Rows are points. The ring and each string are closed loops that go straight from each point to the next, and from the last back to the first. Before rounding, they use only three directions, however many columns there are. How many times does the string pass through the ring? Passing back the other way cancels.
(in the rows, 128 means zero)

Ring (10 x 4):
[[145  85 177 138]
 [159 105 184  97]
 [163 122 167  73]
 [161 149 106  47]
 [160 160  64  59]
 [162 159  48  87]
 [163 142  52 139]
 [155 123  68 167]
 [139  94 105 179]
 [134  83 136 169]]
String:
[[143 101  72 209]
 [115  89  72 180]
 [111  76  97 185]
 [118  60 143 201]
 [153  69 192 194]
 [123  54 198 166]
 [117  80 157 116]
 [119  99 126  93]
 [165 113 158 115]
 [168 119 149 112]
 [143 122 121  80]
 [140 129 109  65]
 [174 130 133 109]
 [190 150 132  82]
 [171 178  65  25]
 [163 178  37  41]
 [187 154  93 107]
 [177 144  93 120]
 [147 132  74 110]
 [135 141  17 123]
 [143 133  20 163]
 [170 119  73 209]]
Times through: 0

Ring, 7 rows:
[[187  94 149 108  89 162 187 161 179 107 101]
 [148 122 129 138 119 132 131 147 154 123  94]
 [104 148 105 158 148 104  84 136 117 145 106]
 [ 76 162  86 157 163  90  68 130  78 164 136]
 [101 142  97 130 143 111 111 141  87 156 150]
 [136 119 118 108 117 135 154 154 116 140 146]
 [181  93 144  93  89 162 196 165 162 115 123]]
String (21 x 11):
[[141 126 133 148 124 125 115 150 168 121  75]
 [115 145 115 166 143 107  82 138 142 134  81]
 [ 96 143 116 146 145 103  85 155 135 142  98]
 [112 135 117 135 135 115 109 153 129 140 113]
 [116 143 101 148 141 113 105 132 104 147 126]
 [ 91 164  78 168 162  95  72 112  66 164 139]
 [ 98 155  86 155 154 102  88 122  77 159 141]
 [125 134 109 134 132 122 122 140 112 142 129]
 [ 91 142 108 129 144 106 100 156 110 152 130]
 [ 85 146  95 127 149 104 101 147  82 162 155]
 [114 135  95 117 134 122 135 138  75 158 171]
 [145 121 109 115 117 138 157 139 102 141 153]
 [153 118 116 119 114 141 158 141 118 134 139]
 [142 118 125 116 116 136 149 155 136 132 125]
 [175 106 127 111 100 155 180 144 135 124 133]
 [203  86 146  94  79 174 213 157 165 108 123]
 [237  63 172  77  55 196 249 173 208  87 104]
 [184  90 157  99  86 162 189 174 191 105  96]
 [159 106 144 113 103 145 160 167 173 116  99]
 [141 121 125 126 119 133 139 151 140 130 114]
 [144 115 142 126 114 134 135 166 176 118  84]]
Times through: 0
String (32 x 11):
[[144 116 128 116 114 137 150 157 141 130 121]
 [154 114 127 116 110 142 158 151 138 128 124]
 [207  88 141  97  79 175 215 149 157 110 129]
 [225  73 159  83  64 188 238 164 186  97 117]
 [213  74 166  84  68 182 225 175 200  95 103]
 [209  77 167  90  71 178 215 176 206  95  94]
 [210  81 163  99  74 175 208 168 203  95  90]
 [182  94 157 108  90 158 179 171 196 103  85]
 [148 114 137 121 112 137 145 161 162 122 100]
 [146 120 125 129 117 134 140 148 142 128 111]
 [166 120 120 141 113 141 147 130 137 124 109]
 [159 123 125 147 118 135 133 135 150 122  93]
 [140 128 128 149 125 125 115 146 159 123  82]
 [121 130 132 143 131 117 104 161 165 127  79]
 [122 128 126 131 128 121 118 159 147 132 102]
 [121 129 131 138 130 118 108 161 160 128  87]
 [136 127 130 146 126 124 114 151 161 124  82]
 [154 122 131 147 118 133 128 143 162 119  83]
 [153 114 143 134 112 136 135 160 181 114  76]
 [138 117 138 122 116 132 135 166 166 123  95]
 [143 119 129 124 117 134 141 155 148 127 109]
 [162 115 126 126 110 143 156 143 142 124 115]
 [204  92 146 111  83 170 198 149 173 105 105]
 [220  77 161  95  69 182 222 163 195  95 101]
 [226  72 162  87  64 188 234 165 194  94 108]
 [209  87 143  99  78 176 215 150 162 108 124]
 [225  69 162  75  61 191 245 169 187  97 122]
 [183  83 159  78  81 168 207 184 185 108 116]
 [149 103 144  97 103 145 166 178 165 122 115]
 [152 112 130 111 109 142 160 157 143 127 124]
 [172 109 124 114 103 152 176 142 130 126 135]
 [159 114 123 117 109 145 162 145 131 129 130]]
Times through: 3

Ring, 7 rows:
[[123 111 147 145 143  81 241 166 173 113 148 116  55 203]
 [140  90 139 162 109  80 196 157 141 121 131 117  96 161]
 [148  93 131 149 110  95 136 152 117 140 118 127 125 126]
 [167 112 117 120 128 118  57 141  92 167 111 143 153  98]
 [201 128 102 112 132 119  35 125  83 169 125 146 155 114]
 [187 136 113 116 147 105 109 134 119 149 144 137 110 165]
 [142 131 135 123 160  94 198 157 161 128 151 126  63 200]]
String (29 x 14):
[[168 127 117 108 147 120  69 141 103 165 122 145 135 120]
 [160 122 121 110 145 119  77 145 106 164 119 144 133 117]
 [156 118 120 107 143 127  48 146  94 174 108 149 150  92]
 [148 114 127 121 139 112 105 151 116 155 119 138 124 124]
 [142 110 130 124 137 110 113 154 118 153 118 137 123 123]
 [127 107 137 123 141 111 123 161 124 152 113 137 118 119]
 [148 112 130 130 135 102 136 152 127 144 127 132 110 143]
 [167  99 123 148 108  95 124 143 111 141 124 128 130 132]
 [157  85 127 157  96  94 121 147 105 142 113 127 141 112]
 [143  80 132 154  98  99 116 153 105 146 104 129 145  98]
 [131 102 136 131 131 108 123 159 120 150 112 134 123 116]
 [151 113 128 129 135 103 130 150 124 145 127 133 113 142]
 [183 104 115 142 108  99  97 135 100 148 125 132 140 127]
 [167 112 121 131 127 103 110 142 112 149 127 134 126 135]
 [151 122 124 107 150 122  78 149 108 166 116 145 132 113]
 [174 128 112 101 146 128  33 137  89 176 115 151 152 100]
 [161 123 122 116 144 111 103 145 116 154 128 139 119 137]
 [195 120 108 128 123 105  82 129  99 153 132 137 137 137]
 [243 129  87 126 112 106  32 106  74 161 140 141 160 134]
 [243 144  86 113 131 110  37 107  82 162 148 143 146 151]
 [204 145 104 108 151 110  86 125 111 155 149 141 116 167]
 [208 137 104 121 138 101 101 124 112 147 150 135 116 171]
 [192 149 110 106 161 107 113 132 126 149 154 138  98 183]
 [170 144 119 105 165 110 124 142 132 149 146 138  94 174]
 [149 128 128 114 156 108 136 151 134 147 135 136  97 158]
 [189 124 112 127 131 101 107 133 112 147 139 134 120 154]
 [221 130  97 123 124 106  60 117  90 157 140 139 143 144]
 [239 137  86 112 124 117   7 107  68 172 135 148 167 122]
 [197 136 102 100 145 126  24 126  84 176 124 151 153 112]]
Times through: 3

Ring, 7 rows:
[[124 130 129  75  92 142 103 111 198 147 111 143  92 178]
 [113 114 128 108 119 176  81 131 139 145 134 132 118 163]
 [114 105 130 160 157 180 106 161  74 126 157 115 154 126]
 [107 121 142 174 197 159 145 152  57 127 130  83 173 109]
 [111 146 150 142 190 116 181 122 112 134  88  76 154 120]
 [127 149 143 122 151  96 189 120 157 127  92 101 130 131]
 [142 142 131  89  92  99 160 118 208 126 108 141  95 157]]
String:
[[144 128 121  76  62 122 121 124 219 129 129 166  81 174]
 [119 131 127  41  67 151  72  92 234 163 101 156  69 206]
 [134 113 119  90  72 157  87 135 183 133 148 165  93 172]
 [ 91 117 132  62 112 202  29  96 169 179 105 130  97 202]
 [ 86 119 138  90 146 197  53 104 133 173 103 108 121 180]
 [101 128 140 113 156 163 106 116 127 153 104 102 132 155]
 [131 117 128 142 130 145 134 154 119 118 148 129 135 130]
 [132  96 121 174 135 175 114 183  72 107 186 137 153 115]
 [123  91 124 188 154 191 104 188  44 110 190 126 166 110]
 [131 106 126 168 140 160 129 173  84 109 170 129 151 116]
 [132  97 123 183 144 172 123 187  62 104 186 131 160 108]
 [113  93 127 183 165 198  94 179  40 120 179 116 168 115]
 [ 93 103 135 153 177 207  74 147  59 147 143 100 160 138]
 [103 125 139 121 158 164 108 123 118 149 111 102 136 149]
 [123 121 131 131 135 149 126 142 125 128 135 123 132 139]
 [139 102 118 140  99 162 108 168 124 112 176 156 125 138]
 [112 109 123  85  94 188  52 124 163 154 137 149 100 184]
 [ 94 129 134  41 100 181  42  80 205 184  85 132  82 213]
 [113 133 130  43  80 153  74  89 225 166  94 146  74 204]
 [147 126 121  88  66 122 127 132 207 123 137 165  87 165]
 [154 126 121 108  75 112 150 146 190 110 146 162  99 148]
 [160 137 121  82  55  90 161 129 234 114 128 169  79 161]
 [150 150 129  66  68  81 168 107 249 127  99 154  76 170]
 [133 152 137  73 101  95 161  99 222 139  84 130  91 167]
 [159 152 128  77  68  66 190 116 246 116 104 155  80 158]
 [171 146 123  90  57  63 198 133 241 102 124 167  81 148]
 [151 153 131  68  73  74 179 107 248 125  95 150  78 165]
 [119 145 139  84 123 119 140 101 190 147  85 117 105 165]
 [126 133 134 109 124 128 140 124 162 134 113 123 117 150]
 [147 127 124 108  86 116 147 141 184 116 139 154 103 149]]
Times through: 3
String, 23 rows:
[[123 115 130 143 139 158 122 151 109 125 146 124 139 133]
 [ 97 126 142 127 172 169 108 122 105 151 107  93 144 146]
 [ 93 105 140 181 206 199 101 158  26 137 145  83 181 114]
 [ 91 113 145 187 222 187 120 154  21 136 133  69 189 107]
 [ 96 130 147 144 195 159 131 126  86 146 102  77 159 130]
 [128 124 133 146 144 136 150 149 116 119 136 117 141 125]
 [114 131 145 178 202 133 178 150  66 120 120  77 175 100]
 [ 82 155 165 150 248 129 180 102  76 155  54  32 178 116]
 [ 89 154 158 118 207 130 157  93 121 160  56  58 149 141]
 [115 140 143 125 161 125 158 121 135 136  98  97 137 136]
 [142 138 135 139 134  98 191 144 146 109 123 120 132 120]
 [142 159 142 108 130  66 215 114 194 119  85 111 115 133]
 [126 161 144  81 128  85 181  93 210 141  67 109 103 157]
 [162 144 126  97  74  73 192 132 222 107 121 155  91 145]
 [160 129 121 117  77  98 170 151 189 102 148 161 103 138]
 [130 132 132 107 114 125 141 127 169 130 118 131 113 150]
 [107 142 140  76 129 139 114  94 184 160  81 112 105 175]
 [134 125 127 112 106 133 132 137 163 126 133 140 112 149]
 [137 119 121  93  77 144 105 134 186 130 142 160  95 167]
 [128 122 129 121 120 143 127 139 144 128 134 132 122 145]
 [115 127 135 116 138 148 121 126 139 140 117 116 126 149]
 [129 111 124 132 115 159 111 153 126 123 155 140 127 142]
 [132  93 117 155 113 184  90 178  93 114 189 151 137 132]]
Times through: 1

Ring (7 x 14):
[[159 156 135 141 150 128 150 103  66 123 128 159 109 161]
 [150 121 153 131 139 135 166 107  90 100 115 126 109 135]
 [142  75 170 135 111 156 180 149 121  99 122 100 130  92]
 [144  55 170 154  84 176 181 205 132 131 150 110 164  64]
 [135  80 159 161  92 177 162 208 124 140 163 117 164  75]
 [124 153 133 162 132 158 126 163  90 140 165 138 138 128]
 [148 170 128 151 150 135 135 119  66 135 145 162 117 161]]
String:
[[140 100 157 145 116 157 164 157 109 117 138 118 136 104]
 [183  16 182 148  67 168 219 207 130 137 135 130 171  55]
 [173   7 186 151  59 178 217 223 141 137 142 118 178  41]
 [128  50 175 150  84 181 177 206 145 117 148  87 161  54]
 [108 112 155 147 122 166 143 161 122 105 146  91 133  98]
 [134  96 156 152 108 165 160 176 115 125 149 116 146  94]
 [159  61 163 163  79 175 181 219 121 154 162 136 175  69]
 [159  57 161 172  69 183 179 242 123 170 176 142 189  59]
 [ 99 117 147 165 109 182 127 204 126 133 175  99 156  85]
 [ 97 140 142 156 129 169 120 168 114 118 162  99 135 109]
 [ 97 153 135 164 130 170 112 176 107 131 173 111 141 114]
 [120 159 127 172 127 165 117 183  90 156 181 145 149 124]
 [156 147 128 171 120 154 139 178  75 171 174 177 153 132]
 [141 137 139 155 128 151 144 152  89 136 152 143 135 128]
 [116 145 142 147 140 153 132 137  99 111 145 113 121 128]
 [159 147 133 155 133 141 148 141  72 146 149 167 132 144]
 [188 166 122 158 142 126 152 125  44 164 148 207 128 171]
 [171 186 120 150 159 120 139  98  43 144 139 191 110 185]
 [125 186 128 141 167 131 122  92  70 107 133 135  97 170]
 [126 155 139 141 150 141 135 113  87 107 134 123 109 145]
 [167 127 144 143 132 136 165 126  78 128 131 156 123 140]
 [204 122 145 136 134 118 188 102  58 134 114 187 116 157]
 [168 134 148 127 149 121 170  84  72 103 106 147  99 157]
 [122 145 150 124 159 133 146  83  93  76 109 100  89 147]
 [109 137 149 137 143 151 137 122 106  92 131  95 110 126]
 [146 106 156 140 123 149 166 139 102 112 130 123 127 115]
 [166  79 164 139 109 148 188 148 105 117 124 131 135 104]
 [129 106 158 139 124 155 159 142 112 102 131 104 125 108]
 [116 113 157 139 128 158 149 142 116  97 134  93 123 107]]
Times through: 3

Ring, 9 rows:
[[107 193 160 180 161 139 156 210 197 195 130 133  69 135]
 [109 170 151 154 187 180 147 182 193 205 159 164  66 137]
 [127 123 136 129 200 184 139 155 165 197 176 189  65 146]
 [141  86 123 116 195 153 131 145 135 174 170 194  67 153]
 [138  74 112 108 179 103 116 152 113 139 147 182  75 153]
 [121  91 110 111 160  61 105 173 112 113 119 157  84 147]
 [108 137 125 141 138  38 116 206 133 114  93 124  86 140]
 [109 170 144 172 132  54 138 222 159 141  91 111  80 138]
 [110 192 159 187 142  98 155 223 185 176 108 117  73 137]]
String:
[[ 82 215 159 166 177 172 143 207 217 202 141 139  72 125]
 [ 84 174 136 136 174 132 118 194 180 161 131 145  80 129]
 [113 150 139 149 164 114 135 191 163 165 130 147  74 140]
 [151 158 163 202 139  95 180 211 167 191 118 128  63 153]
 [138 201 176 232 109  52 187 249 181 180  82  89  68 146]
 [ 87 201 147 178 120  35 130 243 172 130  71  90  87 129]
 [ 74 167 124 126 154  72  99 206 158 119 101 126  91 127]
 [108 143 130 141 153  78 122 197 148 138 112 137  81 139]
 [141 125 140 164 145  72 149 195 138 154 115 139  72 152]
 [147 106 130 159 129  23 139 200 113 123  94 129  77 155]
 [132  93 114 132 133   9 114 193 100  97  91 133  86 151]
 [146 107 132 153 147  65 142 188 125 145 117 146  73 155]
 [112 121 122 126 161  81 114 183 135 131 121 150  81 142]
 [ 96 121 112 108 164  73  95 182 132 114 116 149  88 137]
 [ 73 107  89  76 155  21  58 184 106  61  92 140 103 131]
 [117 105 113 126 137  15 106 196 108  94  90 131  89 146]
 [147 115 136 165 133  40 146 201 124 137 101 131  75 155]
 [126 133 136 153 151  80 137 194 144 149 117 140  75 146]
 [ 91 152 126 131 157  81 110 198 153 131 111 136  85 133]
 [ 77 183 133 148 137  50 110 224 163 119  84 108  91 127]
 [ 92 205 153 185 124  51 140 241 179 144  79  93  83 131]
 [ 83 188 141 152 155  99 123 213 180 151 110 124  83 128]
 [105 169 145 158 159 112 138 202 174 167 123 137  75 137]
 [143 165 163 196 149 117 177 207 176 199 127 135  62 149]
 [122 207 176 207 158 156 182 216 211 223 135 130  61 139]
 [ 85 226 167 177 180 193 155 208 230 222 149 141  67 125]
 [ 74 202 148 144 190 184 127 193 211 195 151 153  75 123]
 [103 161 141 145 176 144 133 187 177 178 142 154  73 136]
 [134 154 154 173 167 142 163 190 175 198 144 153  64 147]
 [143 171 169 195 167 163 183 196 192 225 150 150  57 148]
 [ 96 220 171 183 181 199 164 205 229 231 154 145  64 129]]
Times through: 2
String, 25 rows:
[[137 168 159 200 127  65 168 224 163 169  98 113  70 148]
 [150 172 169 217 126  76 186 226 170 188 104 113  63 152]
 [143 188 175 221 130  93 189 229 184 199 108 112  62 148]
 [125 163 152 174 155 114 156 202 172 181 126 138  69 143]
 [ 91 167 136 138 172 129 121 192 175 162 132 147  79 132]
 [149 158 164 195 157 134 181 199 177 209 139 145  59 152]
 [117 195 169 184 182 197 172 194 214 234 161 155  59 138]
 [ 79 183 142 129 203 203 123 176 205 198 167 170  73 126]
 [ 91 157 134 122 197 176 119 171 182 181 161 172  75 132]
 [142 129 145 159 169 131 155 179 156 186 146 161  65 151]
 [157 111 146 154 190 177 165 157 159 212 176 188  56 157]
 [144 116 140 149 175 136 150 170 150 183 152 170  65 152]
 [106 119 121 108 192 146 111 160 150 158 156 179  77 140]
 [129 112 129 130 178 127 131 167 143 164 148 171  72 148]
 [157  85 130 138 174 119 146 159 127 169 152 178  66 159]
 [163  46 112 109 181 105 128 140  98 146 157 194  69 164]
 [170  75 130 147 160  87 152 166 113 159 139 169  66 164]
 [164  73 125 141 155  70 142 169 107 144 130 164  70 163]
 [120  70  97  93 158  37  90 167  92  89 112 159  89 148]
 [ 72 116  95  79 167  57  65 178 122  83 108 150  99 130]
 [100 132 121 122 162  83 108 187 141 128 118 147  84 138]
 [104 136 125 131 155  74 114 193 142 129 112 140  83 139]
 [ 72 156 116 115 154  60  89 203 148 106  98 128  94 127]
 [ 75 167 124 129 149  61  99 210 155 114  95 122  92 127]
 [105 154 135 147 154  88 126 201 158 147 114 135  80 138]]
Times through: 2

Ring (7 x 14):
[[111 143 135 140 112 131 139 146 123 161 142 128 127 123]
 [129 142 140 126 111 149 144 136 126 174 141 132 129 116]
 [142 147 141 106 145 161 141 118 137 157 134 127 130 113]
 [134 153 136 101 194 150 130 108 149 109 123 115 128 120]
 [113 155 130 114 209 127 121 115 149  81 121 109 125 130]
 [ 96 154 126 133 187 111 121 132 141  89 127 110 123 136]
 [ 95 150 127 142 156 111 127 143 133 113 134 115 124 135]]
String:
[[158 160 136  82 179 176 141  98 154 145 127 118 130 111]
 [142 160 131  95 183 159 136 106 152 130 127 114 128 118]
 [124 147 137 118 162 141 133 123 137 127 130 122 128 121]
 [120 137 144 126 151 136 131 129 128 127 131 129 128 120]
 [148 150 141  93 181 165 136 103 147 130 125 122 130 113]
 [155 160 135  83 185 173 139  97 155 138 126 117 130 112]
 [159 158 137  84 170 178 143  99 152 153 129 120 130 109]
 [148 146 143 103 141 167 143 116 137 164 134 129 131 110]
 [157 150 141  98 123 178 151 115 138 190 139 130 131 106]
 [144 154 134 107 126 165 148 122 138 180 140 125 129 113]
 [123 148 135 122 140 142 138 130 134 148 136 124 127 121]
 [113 135 142 138 119 131 136 143 121 151 139 132 128 121]
 [106 131 144 149 105 124 136 152 114 155 142 136 128 122]
 [103 146 130 148 104 122 139 154 123 164 145 126 125 128]
 [105 156 123 137 133 124 136 143 134 146 140 116 124 131]
 [113 151 130 128 152 130 133 133 136 130 134 118 126 127]
 [109 148 132 133 148 126 132 137 133 130 135 120 126 127]
 [103 137 139 143 134 120 131 144 123 131 136 128 127 126]
 [ 92 135 137 157 112 110 132 158 115 142 142 130 126 130]
 [ 98 148 127 150 106 118 138 156 124 160 145 123 125 130]
 [103 132 141 152 100 121 137 155 113 158 143 134 127 124]
 [112 138 140 135 134 130 134 139 125 139 136 128 127 123]
 [126 149 134 123 125 145 142 133 132 164 140 125 128 119]
 [140 155 132 110 125 161 147 125 138 179 140 124 129 115]
 [123 144 138 123 143 141 136 130 132 143 134 126 128 120]
 [119 136 144 129 138 137 134 134 126 139 134 130 129 119]
 [147 145 144 102 148 166 142 114 138 156 132 128 131 110]]
Times through: 3
String (29 x 14):
[[ 94 140 135 147 150 110 125 145 125 111 133 122 125 132]
 [ 88 152 123 148 148 105 127 149 132 117 137 114 123 138]
 [100 156 122 140 140 118 133 144 134 136 139 115 124 133]
 [111 154 127 130 141 130 136 137 136 142 138 118 125 128]
 [114 144 136 130 147 131 133 134 131 132 134 123 127 124]
 [107 131 144 147 112 125 135 149 115 149 140 135 128 122]
 [111 134 142 148  87 131 142 154 113 178 146 137 128 120]
 [120 147 133 135  94 141 146 146 124 187 147 129 128 120]
 [123 154 129 125 123 142 142 136 134 166 141 122 127 122]
 [115 144 136 132 134 133 135 137 128 144 137 126 127 123]
 [108 135 141 142 122 126 134 145 120 145 138 131 127 123]
 [ 99 135 138 154 101 118 137 157 115 158 144 132 127 126]
 [ 97 150 126 148 120 115 135 152 127 147 143 120 124 132]
 [ 98 159 119 138 151 115 131 142 138 127 137 111 123 135]
 [104 156 125 131 165 121 129 134 139 116 133 112 124 132]
 [104 146 133 134 160 121 127 136 133 114 132 119 125 129]
 [ 93 140 135 144 168 108 121 140 129  95 129 120 125 133]
 [ 92 160 121 128 222 105 114 124 150  57 120 100 122 141]
 [105 173 115 108 249 118 115 108 165  51 116  92 121 140]
 [116 162 124 110 207 131 124 114 153  90 123 105 124 131]
 [116 151 132 120 175 133 129 124 141 113 129 116 126 126]
 [109 138 141 132 163 125 127 132 129 110 129 125 127 125]
 [112 154 131 112 221 126 118 112 150  69 118 108 125 131]
 [116 165 123 102 244 129 117 103 162  59 115  99 124 133]
 [116 165 123 106 223 130 122 109 157  78 120 102 124 132]
 [113 155 129 118 191 129 125 121 146  98 126 111 125 129]
 [106 163 122 117 213 121 121 118 153  78 123 103 123 135]
 [ 94 163 118 126 216 108 117 124 152  66 123  99 122 141]
 [ 85 148 127 146 180  99 119 141 134  83 129 112 123 139]]
Times through: 4

Ring, 9 rows:
[[119 104 127 114 107 151 150  55 107  89 148 113 127 114]
 [122 102 112  96 107 148 142  55 105  96 145 114 104 128]
 [132 115 102  91 119 141 131  81 117 117 131 113  88 146]
 [143 131 104 100 135 131 124 116 136 138 114 113  89 157]
 [153 152 121 125 154 116 121 160 161 160  93 114 108 161]
 [154 160 137 146 160 114 126 175 171 162  89 113 132 153]
 [149 156 151 162 155 126 140 160 165 144  99 109 159 133]
 [139 142 152 161 142 140 150 127 148 121 116 106 168 118]
 [126 120 144 142 121 150 155  83 124  97 137 109 156 109]]
String, 23 rows:
[[122 104 119  91 108 119 129  78 120 119 132 132  88 140]
 [127 113 125  99 116 111 126 100 132 132 122 134  92 144]
 [132 112  92  75 117 133 123  81 116 124 128 119  67 157]
 [147 132  79  92 137 167 132  90 117 117 126  89  88 156]
 [141 133 115 114 136 133 130 117 138 133 115 111 107 148]
 [136 130 134 113 131  96 119 138 153 154 104 137  99 153]
 [159 158 111 114 160 107 111 176 169 176  84 117  90 177]
 [168 173 108 136 174 139 124 178 167 163  86  91 118 168]
 [148 146 124 134 147 138 135 135 148 136 109 104 130 143]
 [143 142 140 134 143 111 128 148 158 150 101 123 124 145]
 [153 162 153 156 161 100 125 189 181 170  83 123 142 150]
 [141 143 152 143 142 101 129 156 165 153  99 129 133 141]
 [144 150 162 160 149 106 135 165 170 152  96 124 154 134]
 [153 166 159 194 164 160 161 153 161 122 107  85 205 112]
 [142 143 140 158 144 157 154 117 140 112 121  94 167 118]
 [136 132 134 134 133 137 141 112 138 122 120 111 136 130]
 [133 128 138 130 129 128 139 112 139 125 120 119 131 130]
 [131 124 133 140 125 163 157  80 120  94 139  98 154 112]
 [131 123 137 125 125 126 138 106 136 123 123 122 126 131]
 [113  97 141 114  99 132 147  58 112  95 147 129 126 112]
 [111  87 113 101  91 179 162   7  80  58 172 103 126 102]
 [121 100 100 100 105 185 157  24  86  68 162  92 119 114]
 [129 116 124 111 119 133 137  89 125 116 129 119 112 134]]
Times through: 4
